Each wall is flat, endless, passes through zero and stands at right angles to its row. A trip goes straight from one point to another. List the walls that it crosses, first one first.

Walls:
(1): [-8  3]
(2): [ 10 -11]
(3): [48  6]
(4): [ 39 -15]
Trips:
[11 -5] to [23 11] => none
[ -5 -10] to [-26   1] => 2
[ -4 -33] to [ 35 -52] => 3
[-11  -6] to [-2  2] => none

Walls:
(1): [-22  -7   7  45]
(2): [  8  -4 -16 -10]
(3): [  0  40 -17 -19]
(4): [  6  15   2 -34]
(5): [ 23  10  -1 -10]
(6): [ 5 -7 24  5]
(7): [-15  13   3  -9]
Trips:
[  6 -26 -19   3] to [  6 -16 -32 -12] => 1, 5, 4, 3
[  4 -18  24   0] to [-15 -14 -23  23] => 6, 2
[ -4  40 -19  35] to [-15   2 -27  12] => 2
[ 26 -22   3   2] to [ -6  11 -11  -6] => 4, 6, 3, 7
[ 7  1  3 34] to [-30  11 -19  12] => 6, 7, 3

Walls:
(1): [ 14  12  11   5 -26  38   3 -23]
(2): [ 30 -13   0  39 -35  38   8 -11]
(3): [ 12   9   4  15  -8 -21  16  -8]
(4): [ -6 -15 -25  -7  -8 -12  -2  -1]
(5): [ 28   1  12 -17 -10 -37  -8  16]
Trips:
[-10  22  -1  20  -7  -1  19  14] to [ 18  -7  16   4   7  15 -23   4] => 3, 5
[  6  -9   6   0  42 -60 -14   8] to [ 11  26   2 -21  23  21 -28  -1] => 4, 3, 1, 5

Walls:
(1): [-36 -12 -10   0 -19  15  18  -4   7  21 -29]
(2): [ 50   9 -29 -22  -1  -6   6   0  11 -17  27]
(3): [-59  24  33 -11  26  -9 -11  18 -33 -19  22]
(4): [-54  32  11  -5 -24 -12  -8 -26 -14 -22  25]
(5): [  8  18 -10 -22   8 -26   1 -24 -21  -7   1]
Trips:
[-37  -4  10 -43  -7  -8  -8 -34  -4  -5  13] to [-12 -13   9 -22  38  33  -5  -9  23  27  14] => 5, 4
[ 28 -11   1  11 -18  -3  14 -11  43  30  32] to [ -3 -25  24  50 -21  33   0  -7 -12   5 -11] => 1, 2
[ 24 -18 -30   6 -36 -34   5  34  28  -1  -9] to [ 18  15  26  10   3   0 -22   7   4  49  -6] => 1, 2
[-12  13 -18  11  28  -1 -57  -4  31  22 -29] to [ 45 -11 -15 -20 -40   2  -8  14 -25 -12  15] => 1, 2, 5
[-28 -38  15  -2   1 -39 -41  30 -25  10 -15] to [-11   2  -4  28   5  26   5 -39 -60 -11 -20] => 5
[ 14  16  -5  -3 -23  21  -7 -25   6   1  -5] to [-38  17  20  17 -11 -37   4  31  12  38  10] => 5, 2, 3
[-20 -34   0   0   0 -15   5  -1  12 -22 -13] to [ -6 -13   5  -9  18   4 -13  -4 -14  15 -37] => 4, 5

Walls:
(1): [ 12  -7 -14  28 -18  -7  -8 -16   5   1   3  14]
(2): [-16  -6  12 -11  17  21  -6 -26  21  24  -3  60]
(3): [ 13   7   3 -10  18 -16 -18 -17  41 -16 -40 -20]
(4): [  2   9   2   5   3  -2 -37 -12 -16  -1 -10 -39]
(5): [-34  20 -14 -34   3  22   8  -7 -30 -21  -8 -14]
Trips:
[ 10 -22  -2 -12  14  -4  25 -22 -14   3  15 -12] to [-20  -7 -31 -23  16 -19  27 -12 -15  -2   1  36] => 2
[  7 -33  14  -6   3  21   5  21  28 -29   9  -5] to [  9 -26 -21  25 -20   9  -5  20   6 -28 -17   5] => 1
[ 13   1 -27  27  -9   1  29  17   5 -14  32  12] to [-21  -9  16 -19  -9  26 -24  22 -18  13  -2   3] => 5, 1, 2, 4

Walls:
(1): [-14  -2 -32  15   8  29  -4 -28 -35 -43 -35   0  40   5  13   8  27  15]
(2): [-14  -1   3   4  -5 -33 -22  24 -10 -60   7  33  33  14 -17  32  -9   7]
(3): [ 10  21  -2   0   0  -9  40  -5  43  -8   0  -7 -16  -6 -16   5  10   8]
(4): [ 35  -7   3  -5  28  25   2 -10   7  12  12  39  -4   3  21   3 -11  -5]
(5): [-22  11  17 -17  11 -14   2  22  14  12 -21  -1  -8  11  34   6   2  21]
(6): [ 11  10   4 -36   5 -21 -25   7  19  11 -33  13  -3 -30 -12  11  -2  16]
(7): [-13 -12 -19  -2 -45  26   5  28   5 -12   9 -25 -11   3   7  32 -21 -15]
(8): [ -9  13  -1   4 -11   7   8  11  13 -10  37   6  14 -33  25  -7  13   4]
Trips:
[ -7  12  -3  -7  -5   2  -2  42  -7  11 -23   7 -21  -6 -33 -28  14 -14] to [ 24   4  19   3  16   2  17 -14  23   3 -37   9 -28  23  20  21  -6  -1] => 4
[ 11  -7  43  16 -55 -11   8 -23   6  12  32  -5   6  45 -18 -10  -4  26] to [ 17  15   1  27  14   2  39 -38   0  17 -14  32  -8 -22  -9   2  52  11] => 7, 2, 4, 8, 1, 6
[  2 -32  19 -15   7  -5  -7  25  15   8 -26 -31  -2  13  -4  -1 -42 -28] to [-24  -6  10 -35 -11   2 -31   9  18  -2  17 -25 -23 -15  -4  -3   6 -35] => 8
[  9   4 -14 -26   7   5   2 -15 -13 -15 -21  28 -45  17  32  13  11 -33] to [ -7 -26   3  -9   0   8  21 -15 -21   2 -16  -7  21  10 -23  -5  11   3] => 6, 7, 5, 4

Walls:
(1): [  5   6  -4  49   5  25   9  31  23   5   7  -1  -8 -32  -3 -22   3  12
  26  16 -22  10 -26  -4]
(2): [-12   5  -6  22  19  19 -60  28   4  -2  28 -13  12   0 -28  -2   5 -11
  35 -22 -39  47   9 -10]
(3): [ -9  14  33  -1  -1  -7 -18  -6 -23  22   3  11   9  21 -28  -1   7  28
   5 -30  11  35  -6 -27]
(4): [ -2  10  -9   3 -19 -15  -8   4 -13  -3 -29  -8  -1  -8 -34  23  19 -36
  -4  30  29  22  -7  29]
(5): [  1  16  18  -1  -7  19  -2  -7 -22 -19  -9  25 -21  14  17  29  21  -7
  14   9  -6  15  -2   7]
(6): [ 12  17   8  -4   7   9  23  18 -27  -3  10 -24   5  -3 -10 -30 -15  26
  20   9 -10 -38  20  22]
(7): [ -4 -15  -4  19  17  -5   3 -32 -16  52 -27   6  -7 -10  -3   6 -31  10
   3   7 -42 -39 -24  20]
Trips:
[ 29  -1 -25  16  13 -16  -3   1 -14  -4  16  47 -10   3  21 -11 -34   4
   1 -49  -8   5 -21   2] to [-28  12  27  32 -26  29  14 -12 -38  40  -6  27  19  15   8   6  -8 -60
 -23 -10  -4  30  -7   0] => 5, 1, 4
[-12  -1  10  -9 -14 -20  13  17  17  43   7  -6  18   7   4  -1  -2  15
  24  -2  18   0 -30  22] to [ -5  10   0   2   4  12  24 -16   5   0  -4   4 -10  10 -24 -24 -17 -16
   7 -30 -35   8  25  15] => 4, 2
[ 13 -23   0   9 -26  10  25  23  23  -7  16   9 -12   7 -33  -4   5  28
  25  13 -13  -3  -2  17] to [-42   4  -1 -14   8  15   1  -7  24  28  11  23  -9 -22  -3   1   8  32
   5 -21  51  -2  -6 -15] => 3, 2, 6

Walls:
(1): [-16 -28  20 -35 -17  27 -36  17  23  -7  10  16  -9  -3 -28  27 -17   8
  13  12  -4  17  21 -31  11  -4   0  19  21  15  19  16  -6  28  15 -20
  19  -1   9   7   8  22  -3  31  -8 -11   4  15]
(2): [  7  13 -23   3  27  -7  20   7   1 -12  27   7 -55  -6  -6 -18  12 -26
  -3  18  25   5  -7 -13  -8  -6   1   3   8  16  -4   0  -3  -2  -7   7
  27 -16 -11   6 -20 -14 -13  -5  36 -12   1   3]
(3): [ -7 -10  38 -16  39  14  19  31   4  19   5  -5 -53  -2  -8 -19   3  -1
  19  47  -5  40   3 -17  12   6  15 -24 -25 -32   1  -8   0  24 -12  -1
 -24 -46  13  16 -11  28  32  28  28  15  -2 -40]
(4): [ 42 -20  -5  25 -10   1 -24 -20 -13 -10  -4  46 -23  -3 -50 -10   4 -32
 -14   8  42  30  -2  11  15  -2  24  -9  -3 -25  18   8  24   8  22  19
 -23  20 -11  -5  -6  -2  12  25  20 -11  45  -9]
(5): [ 13   6  -8  18  -9   5 -23 -13 -21  27  54  19 -22   0  24  -8  12  -3
  19  14   2 -23 -22  11  11  -4 -30  11   0 -13  23  23  11 -28  19  19
 -22  -2  25  35  -8  36   9  16  -8  -9  18   7]
(6): [  2  29   1  14  22 -12  11 -27 -19   6  -6  -7  -8  12   9 -10 -15  33
  18   6  -7 -14  12  -3  22 -25  27  19  -5 -13 -19  -2  28   7 -22  -9
  -8   6  23   8  39  10  -8   1  10   7 -16  10]
(7): [-26  30 -14 -11  -4 -25  23   9   9 -43  13  -5  22  24  21  12  33   4
   1 -27  13 -11 -25  -8  20 -16   9 -30   4  10  10   1 -18 -35  -1   1
 -19  35 -27 -19 -30   6  23 -12   6  11   4  22]
(8): [-13   2  28  42  12 -22  28  -6   5   3 -31  -4  -1  15  -4  28   7  26
  13  13  -4  35  43  -7  24 -23  21  17  26  33 -29 -12  14   5  18  28
   9  43   8  12   5  -8 -23   4  13   7   3 -17]
Trips:
[ -1 -30   3 -16 -22  40  -8 -17 -36 -28 -25  22 -29  -7  23   6 -26 -11
 -37  12   1  11 -30   2  38  -3 -20  -9 -10  -5 -15   6   8 -24  24  23
  -6  11   7  16 -22 -22  -6 -36  12 -19   1  12] to [ 11  -4 -12 -22  -4  10 -24  -8   2 -38   7   2 -12 -16 -48 -42 -11  16
 -38  30   1  32  -7  35  -6   8 -34  22 -11  32 -11   7  21   0  -2  12
 -22   6  34  13   6  -3 -19  -4 -22  -6  -2 -32] => 1, 3
[  7  10 -39  13   2 -12  11 -24  20  22   6 -30   1 -57  -1 -21  -3  19
  12  20  40 -10  22   1 -15 -27  25   2 -12 -20 -13 -20 -14  -8  23 -28
  -6 -47  11 -11   8  28   2  -3  11 -17 -15 -27] to [ 32 -39  -3  22  -4  13 -28   5 -29  24 -30  60 -14   7  -5   9  12 -45
  -7   5  -8 -15  29 -11 -17  -3   4  -8   0  -8   8  -8 -15  32 -17  -5
  14  56 -19   7 -17  49 -25  29 -32  -7  12 -31] => 4, 1, 6, 8, 2, 3
[-16  59 -16 -15  26  15 -38  -2 -39 -13   5 -15  -1  13  27  11  17  51
  37  46  26  15   8 -14 -20 -27  33  33  -7  -9  -1  34  14 -24  -6  26
   6 -29  18  17 -11  -3  -1 -24   4  15 -28  12] to [ 26   4   8 -34 -13   2   7  -2 -11 -19  16  49 -21  18   1  -6   9  37
  18 -32  15   0  32  35 -10 -13 -26  -5 -19   8   7 -10  -2   7 -18  24
  -2  13  -8  32  14   4 -18 -23  23   6  17   9] => 3, 4
[ 14 -17 -12 -21 -10   1  12  15 -46  35  -2 -20  21 -33  21  23  -6  39
   6   7   2   4 -16 -21 -28  19  -8  30 -26  -3 -37 -11 -14  -1  -1 -44
  12   6  -6  -4   6  30  13 -27 -14 -14  44 -33] to [ 16  11 -36   1  20   0 -16   2 -33  29  17  17  22 -21   8 -25  23 -11
  14  11 -20  19  21  -1 -17 -27  20 -11 -11 -20  44  -4  12 -21 -11  12
 -11 -44 -11  33  -6  -2 -10   9  12  19 -36 -47] => 5, 6, 2, 4
